Each row is a point. Two turns around zero, p and q, are shown by what they do to some points. Write where each new point lands after one turn and then the other. Backwards means that the second turn is done in reverse. Each puzzle has new turns, and all numbers are rounded.

Turn p:
[ 70,   4, -51] -> [ 83,   8, -24]
[ -3, -33,   8] -> [ -5, -34,   4]
[-18, -21,  18] -> [-23, -22,   9]
[-20,  25, -16] -> [-14,  26, -20]
[ -8, -21,  18] -> [-13, -22,  13]
[-22,  45,  23] -> [-29,  43,  18]
Turn q:
[ 37, -30,  23] -> [ 44, -27,  13]
[-62,  41,  -5] -> [-61,  41,  10]
[ 9, 17, -8] -> [  5,  15, -13]
[ 16, -28, -10] -> [ 13, -30, -10]
Where do these land?
q, then p backwards: [-33, -15,  -9] -> [-30, -14,  18]
q, then p: [ 37,  27, -28] -> [ 37,  25, -31]
p, then q backwards: [-16, -41,  -1] -> [ -9, -38, -20]
p, then q: [-23,  29, -20] -> [-24,  27, -22]
p, then q backwards: [34,  0, 58] -> [-11, -16,  64]

Turn p:
[-18,  20, -39, -20] -> [-37,   7, -35,  -6]
[-11,  42,  10, -23] -> [-21,  44,   2, -11]
[-19, -20,  14,  75] -> [ 26, -21,  16,  72]
[ 21, -50,  24, -13] -> [ 22, -38,  33, -27]
[ 27,   8, -10, -20] -> [  9,   7, -17, -30]
Turn q:
[-44, -19, -24,  49] -> [-41, -31,  -6,  51]
[ 52, -23,  12, -33] -> [ 54,  -2, -21, -33]
[-34,  36,   5, -32] -> [-38,  21,  24, -33]
[ 3,  8, 18, 26] -> [10,  1, 22, 22]
[-10,  18,  26, -32] -> [ -4,   8,  27, -36]
[ 33, -21, -38,  23] -> [ 19,   2, -47,  31]
Where do these land?
q, then p: [34,  4, 18, -2] -> [ 29,  14,  -7, -21]
q, then p: [ 59, -25, -30, -11] -> [ 20,  -7, -64, -24]
q, then p: [-27,  -7,  -8, -14] -> [-28, -13,   9,   0]
q, then p backwards: [-19,  -3,  28,   1] -> [ -9, -25,  19,  -8]
q, then p backwards: [-71,  -2,  14,  55] -> [-81, -38,  12,  14]
p, then q backwards: [ 25,  33, -22, -30] -> [ 17,  11, -30, -43]

Turn p:
[-12, -15,   5,  -9, -30,  -9] -> [  0,  -8,   3, -24, -26,  10]
[-68,  49,   3,  27,  31,  16] -> [-42,  62, -23,  22,  21,  44]
[ 35, -55,  -8, -14,  11, -20] -> [  1, -54,  37,  -6,   4, -27]
[ 14,  11,   6,  27, -19, -38] -> [  0,  27,  18,  -5, -28, -32]
[ -8,  36, -36,  31,  -5,  20] -> [-17,  22, -44,  34, -12,  -9]
[  6,  -9,  13, -55,  18, -11] -> [ 11, -21,   8, -40,  39,   2]
[ 33, -17,  16,  -7,  -7,  42] -> [ 46, -29,  -1,  20,   1,  11]
Turn q:
[  5,  -8,  20, -29,  38,   3] -> [ 11, -28, -18, -23,  27, -18]
[ 10, -11,   2,  -5,  22, -41] -> [ 24, -19, -26,  11, -14, -23]
[  8,  70, -19,  45,  22,   2] -> [ 24,  60,  15,  43,  34, -20]
[-73,   5,  -1,  13, -76,  14] -> [-69,  56,  11, -25, -48,  23]
[ 27,  22,   2, -25, -10,  -2] -> [ 35,   3,  17, -19,  -1,   5]
[ -8, -33, -27,  -1,   3,  -5] -> [-10, -16, -27,  14, -10,  24]
[ 23, -17,   6, -21,  33,  14] -> [ 15, -37,  -7,  -8,  30,   1]
[  8, -29,  17,  22, -31,  13] -> [-29, -21,  32,   8, -20,   7]
Where do these land?
p, then q: [ 25,  14,  18, -10,   7, -16] -> [ 32,  -9,   0,  -3,   2, -21]
q, then p: [ 30,  -2, -18,  26,  -3,  13] -> [14, 11, 20, 35, -6, 11]
q, then p: [-17,  23, -23,   1,  -9,  55] -> [  6,  24, -22,  18,  44,  33]
q, then p: [ -5, -14,  -1, -66,  17, -15] -> [  2, -59, -24, -19,  15, -21]
p, then q backwards: [ 11, -38,  11, -20, -28,  12] -> [ 34, -26,   6, -29, -15, -10]
q, then p: [ 26,  23, -26,  28, -34,  -6] -> [ 41,  34,   0,  25, -20,   3]
p, then q: [  5, -34,  13,  -4,  15, -41] -> [-13, -21,  -4, -34, -10, -37]
p, then q: [-74,  27,  27,  46,  37,  -1] -> [-36,  72,  19, -13,  55, -21]
